Each row is a point. The last column is the point's height on a tilted bowl or saddle (a function of degree 2), plus a little noise. Along how many of its main directions does it bend up, bend down or stay straight?
(in the rows, 100 means zero)

Points (11 x 3):
[93 108 105]
[143 90 126]
[154 142 167]
[73 73 101]
[104 67 91]
[94 92 98]
[86 77 96]
[89 75 94]
[41 126 150]
[148 91 133]
[85 84 99]
Directions: 1 up, 0 down, 1 straight

Points:
[92 63 97 112]
[152 124 99 140]
[117 119 107 92]
[128 119 122 106]
[90 92 82 101]
[97 75 116 87]
[104 120 136 93]
[85 107 98 86]
[117 80 78 116]
[179 97 121 191]
[114 126 150 112]
[51 134 78 116]
[132 95 125 100]
[80 190 99 129]
[89 123 95 84]
Directions: 2 up, 0 down, 1 straight

Points (25 x 5):
[121 143 109 114 102]
[38 83 148 88 46]
[96 102 134 75 70]
[135 93 130 75 80]
[89 60 56 92 93]
[77 139 83 70 93]
[79 115 86 103 87]
[92 124 119 86 75]
[62 133 103 125 63]
[137 36 80 117 101]
[158 84 102 54 93]
[114 109 71 143 107]
[104 112 128 122 69]
[93 111 111 68 85]
[132 96 103 111 100]
[76 142 127 74 61]
[99 88 155 130 40]
[112 70 173 137 26]
[52 139 69 122 77]
[126 109 113 113 93]
[93 78 91 54 105]
[105 121 71 105 108]
[98 139 89 60 94]
[102 95 62 74 104]
[94 147 122 49 64]
Directions: 1 up, 2 down, 1 straight

Points (27 x 5):
[152 79 68 128 127]
[95 66 74 85 126]
[78 101 144 111 122]
[99 166 87 106 121]
[122 83 123 130 109]
[132 150 16 123 157]
[135 117 36 121 129]
[70 113 107 107 111]
[76 89 113 104 112]
[114 66 100 92 116]
[72 113 90 80 117]
[111 72 60 86 127]
[102 118 88 71 110]
[101 115 125 90 107]
[97 118 93 74 109]
[80 147 58 112 125]
[101 95 72 121 105]
[77 130 61 123 119]
[53 66 113 117 140]
[109 125 98 124 98]
[65 129 120 67 136]
[112 38 114 140 145]
[62 82 69 101 131]
[55 88 88 60 147]
[91 62 47 157 156]
[81 69 106 68 133]
[142 117 78 87 110]
Directions: 4 up, 0 down, 0 straight

Points, 41 rows:
[98 94 126 107 109 131 100]
[76 118 110 172 96 61 34]
[169 121 69 95 97 94 93]
[87 58 95 97 81 153 73]
[68 81 144 130 87 91 57]
[139 31 107 64 60 124 122]
[91 116 165 72 73 41 133]
[73 113 132 78 67 95 95]
[117 64 94 166 126 74 113]
[82 98 74 100 117 87 100]
[107 89 138 27 69 125 153]
[70 120 69 85 111 155 126]
[50 78 61 56 107 127 81]
[105 98 93 105 96 93 97]
[126 136 107 65 100 77 128]
[104 90 148 121 109 82 99]
[96 119 144 39 62 79 162]
[69 139 80 72 122 78 121]
[158 39 133 86 74 83 165]
[136 123 111 114 100 58 82]
[92 127 94 55 70 119 134]
[91 89 58 55 96 134 105]
[104 106 131 111 92 67 91]
[84 123 83 25 129 107 146]
[119 62 76 100 74 98 101]
[161 84 83 96 103 151 130]
[108 147 118 55 103 99 149]
[115 121 78 114 135 120 112]
[97 112 109 107 71 139 84]
[110 88 75 70 74 28 116]
[113 116 58 61 107 113 123]
[108 165 73 93 103 93 109]
[64 100 72 73 119 82 103]
[71 79 114 121 174 131 147]
[86 99 122 113 128 123 104]
[121 92 88 92 78 115 107]
[99 125 72 121 116 95 92]
[106 137 50 122 112 87 90]
[105 79 149 112 102 113 103]
[130 87 113 99 63 67 120]
[75 75 75 110 70 74 86]
Directions: 3 up, 2 down, 1 straight

Points, 68 rows:
[106 107 83 109 143 108 92 93 80]
[80 141 76 84 115 115 45 118 91]
[116 82 115 88 118 72 73 137 89]
[109 82 117 62 83 166 140 85 66]
[68 122 128 98 92 105 114 95 89]
[103 101 153 95 87 104 93 83 91]
[68 99 76 80 109 118 89 128 86]
[65 128 106 94 110 126 68 157 100]
[78 68 79 53 70 150 132 116 58]
[132 73 86 65 56 117 101 84 71]
[107 88 92 120 85 146 113 124 94]
[108 128 59 103 96 26 100 74 71]
[119 8 127 101 90 121 124 104 58]
[119 70 98 105 110 110 115 93 78]
[60 66 108 86 182 69 79 124 54]
[86 48 156 71 84 70 110 114 72]
[79 111 107 69 78 56 109 123 89]
[115 106 75 78 93 81 128 72 72]
[62 116 139 102 110 76 106 104 86]
[98 119 57 89 135 128 93 103 80]
[114 74 119 99 120 101 115 52 61]
[106 87 94 42 85 101 99 112 78]
[98 75 116 124 132 87 43 44 59]
[86 96 118 121 97 102 89 122 99]
[150 103 146 109 101 107 106 91 91]
[58 57 72 78 105 109 77 125 64]
[103 110 57 66 128 58 51 95 73]
[137 52 87 74 147 145 137 117 47]
[43 85 100 114 124 117 87 112 71]
[80 146 134 148 82 25 79 101 84]
[133 93 62 130 79 111 90 72 73]
[76 109 115 101 82 147 112 119 95]
[107 129 83 139 83 101 148 175 126]
[53 110 63 92 52 138 87 91 68]
[119 106 65 120 97 123 81 78 79]
[103 137 139 168 191 24 107 67 24]
[107 143 61 83 99 109 51 75 76]
[103 129 110 104 79 139 66 113 100]
[147 143 91 99 82 91 96 88 91]
[46 82 95 102 75 116 48 94 68]
[136 95 107 101 127 87 130 107 83]
[116 142 92 64 68 60 106 117 94]
[143 88 73 76 61 106 83 138 87]
[68 97 59 142 126 56 115 22 38]
[109 87 85 102 115 76 114 96 81]
[68 132 83 124 143 55 135 166 101]
[97 63 112 93 55 140 71 44 58]
[112 108 82 84 51 95 121 146 107]
[116 100 113 119 125 151 114 88 75]
[59 113 98 125 87 124 58 97 83]
[119 135 93 76 124 86 88 97 87]
[169 66 119 131 175 71 143 87 26]
[69 129 46 103 125 74 113 143 102]
[83 119 104 79 91 108 159 113 91]
[86 94 130 96 94 86 94 88 88]
[90 100 82 131 111 90 154 28 40]
[76 109 80 102 94 82 112 92 88]
[60 147 142 127 102 81 101 164 110]
[117 119 87 157 70 77 84 95 93]
[161 99 66 142 112 146 86 105 65]
[111 159 112 53 63 116 94 77 80]
[80 89 91 114 130 109 108 101 80]
[148 139 123 42 46 109 95 103 88]
[134 41 86 100 59 110 163 77 52]
[122 99 88 96 102 101 53 116 90]
[86 108 85 128 102 120 93 113 95]
[102 62 101 97 73 88 102 110 86]
[110 99 110 168 129 152 82 102 66]
Directions: 0 up, 6 down, 2 straight

Points:
[64 101 115 96 61 150 92 76 137]
[136 78 130 99 134 59 115 67 101]
[69 139 97 62 69 123 48 124 142]
[157 82 136 76 83 136 157 70 106]
[107 134 148 98 77 145 75 103 115]
[94 120 85 135 127 74 114 129 120]
[107 80 86 133 80 91 140 94 126]
[55 89 95 126 72 39 82 76 138]
[110 138 137 171 112 62 90 121 159]
[105 94 126 97 82 106 136 130 104]
[124 123 102 99 130 103 87 69 94]
[66 87 97 129 130 71 80 102 112]
[152 122 121 50 121 84 86 93 84]
[101 57 79 73 97 92 108 128 94]
[77 93 48 147 83 78 77 75 146]
[113 79 79 129 155 59 81 132 99]
[110 144 149 61 117 92 84 103 82]
[119 84 112 89 63 77 82 118 113]
[65 79 134 137 144 128 90 48 115]
[97 108 99 122 79 148 82 94 128]
[87 158 134 137 118 49 139 71 170]
[57 121 131 107 125 108 85 96 116]
[124 138 105 137 84 144 95 77 128]
[86 141 86 103 98 101 59 96 118]
[94 148 52 99 107 135 61 78 135]
[149 125 63 78 76 68 120 120 105]
[117 103 83 95 126 120 71 109 103]
[122 118 105 101 115 108 116 50 104]
[151 107 86 50 86 151 100 120 108]
[94 131 57 73 106 135 108 85 120]
[76 108 90 97 81 103 76 124 122]
[75 119 104 68 36 87 120 88 139]
[59 116 91 107 126 105 100 116 124]
[117 105 86 134 122 131 84 79 111]
[111 131 74 147 63 70 119 86 159]
[142 85 109 178 127 101 118 124 149]
[124 88 63 91 82 89 89 122 108]
[81 71 102 101 120 90 94 94 96]
[107 56 67 71 40 128 90 72 164]
[32 40 103 92 99 71 104 87 112]
[116 119 90 80 138 40 95 112 76]
[88 78 157 136 78 89 99 85 130]
[125 115 139 77 77 100 111 156 99]
[103 91 96 167 78 71 67 74 145]
[116 61 86 81 116 83 56 120 105]
[102 134 160 66 40 172 97 35 137]
[52 98 80 86 72 112 114 93 140]
[61 151 114 109 154 93 105 96 123]
[76 74 121 99 78 119 116 135 115]
[88 79 116 128 71 120 137 106 125]
[77 142 109 95 126 80 69 136 106]
[110 110 100 133 107 68 129 93 126]
[93 115 62 71 41 48 78 104 146]
[74 130 93 90 128 138 112 58 112]
[114 70 44 47 62 71 55 96 157]
[110 83 85 96 92 67 112 78 107]
[106 99 94 106 118 88 74 77 100]
[72 93 138 82 88 105 105 94 101]
[127 171 166 59 97 180 148 111 95]
[80 138 90 104 87 110 49 92 127]
[185 115 84 71 87 92 82 103 122]
[47 100 138 120 134 85 98 80 119]
[134 71 82 42 87 79 131 89 91]
[100 45 140 147 152 77 95 102 126]
[111 99 62 125 142 118 100 74 101]
[94 58 85 130 105 104 103 131 113]
[76 138 100 168 83 109 78 162 159]
[89 101 95 94 116 76 136 70 103]
[72 56 101 130 109 79 79 91 110]
[78 95 95 120 80 36 28 78 129]
[68 86 74 140 73 145 114 61 153]
[137 111 87 134 82 63 140 83 145]
[112 70 92 94 97 126 140 119 97]
[112 85 146 80 161 119 120 94 87]
[92 106 69 75 79 145 159 111 120]
Directions: 3 up, 0 down, 5 straight

Points (69 x 9):
[98 124 129 106 99 116 70 69 81]
[75 115 130 110 132 119 107 92 51]
[172 84 121 129 114 82 157 75 68]
[65 80 116 93 61 97 90 87 135]
[119 97 68 89 161 150 88 157 57]
[61 79 119 113 99 103 119 50 122]
[138 79 134 94 58 57 110 113 89]
[102 153 89 128 89 123 97 87 62]
[99 131 131 106 86 89 121 101 92]
[120 101 81 87 139 75 133 68 95]
[89 80 129 86 126 115 93 127 73]
[87 109 65 105 80 70 92 103 104]
[69 101 95 110 105 118 104 113 79]
[82 91 75 105 66 95 103 62 119]
[104 28 86 65 122 138 92 101 114]
[97 93 94 107 151 104 86 86 80]
[55 79 132 101 82 87 76 135 100]
[61 122 102 73 122 106 112 110 57]
[90 128 68 112 105 59 96 67 95]
[135 75 118 92 64 75 103 117 90]
[43 66 85 121 82 91 112 116 132]
[75 96 94 88 77 117 114 120 96]
[149 112 133 78 101 123 75 125 113]
[71 135 85 114 113 150 75 116 25]
[91 92 84 85 59 104 78 114 92]
[108 125 108 99 84 77 93 139 90]
[69 92 110 115 109 122 77 105 79]
[76 102 99 119 126 44 142 90 106]
[101 119 118 112 121 104 87 79 73]
[107 135 94 106 195 89 105 109 39]
[160 113 87 104 118 131 103 93 94]
[84 122 109 126 97 107 168 130 62]
[103 107 92 93 155 94 101 42 64]
[62 139 117 84 111 121 100 79 53]
[132 81 134 71 111 117 81 127 98]
[82 131 109 109 120 136 87 72 47]
[70 116 99 82 136 99 96 107 57]
[122 95 101 121 131 73 81 86 88]
[118 110 54 142 147 97 56 63 82]
[106 143 114 99 79 102 84 116 88]
[91 89 100 114 114 114 111 100 90]
[125 107 128 54 124 106 54 55 60]
[112 110 86 131 60 102 61 84 70]
[86 103 110 89 69 133 85 55 102]
[118 103 79 120 90 46 108 49 88]
[92 81 109 71 56 87 93 113 109]
[89 102 106 81 95 78 122 67 101]
[115 104 87 106 87 79 130 121 104]
[53 64 73 115 49 97 130 48 178]
[74 90 99 75 119 79 102 117 88]
[133 100 123 101 130 119 125 116 84]
[125 98 116 98 106 97 89 164 84]
[102 101 79 53 68 123 85 66 84]
[111 140 84 147 123 111 106 118 78]
[89 131 77 52 123 131 90 85 46]
[90 145 166 121 113 69 87 159 71]
[107 152 90 114 106 107 120 86 74]
[118 126 89 91 100 100 86 95 79]
[61 107 112 99 99 112 108 121 74]
[122 87 59 89 79 79 60 117 67]
[88 119 85 159 62 143 147 57 51]
[126 119 132 56 82 94 85 148 102]
[90 98 115 88 122 96 107 87 87]
[170 104 84 72 112 110 131 89 96]
[97 109 113 119 94 62 105 81 96]
[98 97 117 111 109 78 106 57 92]
[95 76 67 108 76 66 82 144 91]
[113 109 146 122 118 108 56 157 79]
[120 99 125 120 77 101 136 40 73]
Directions: 2 up, 4 down, 2 straight
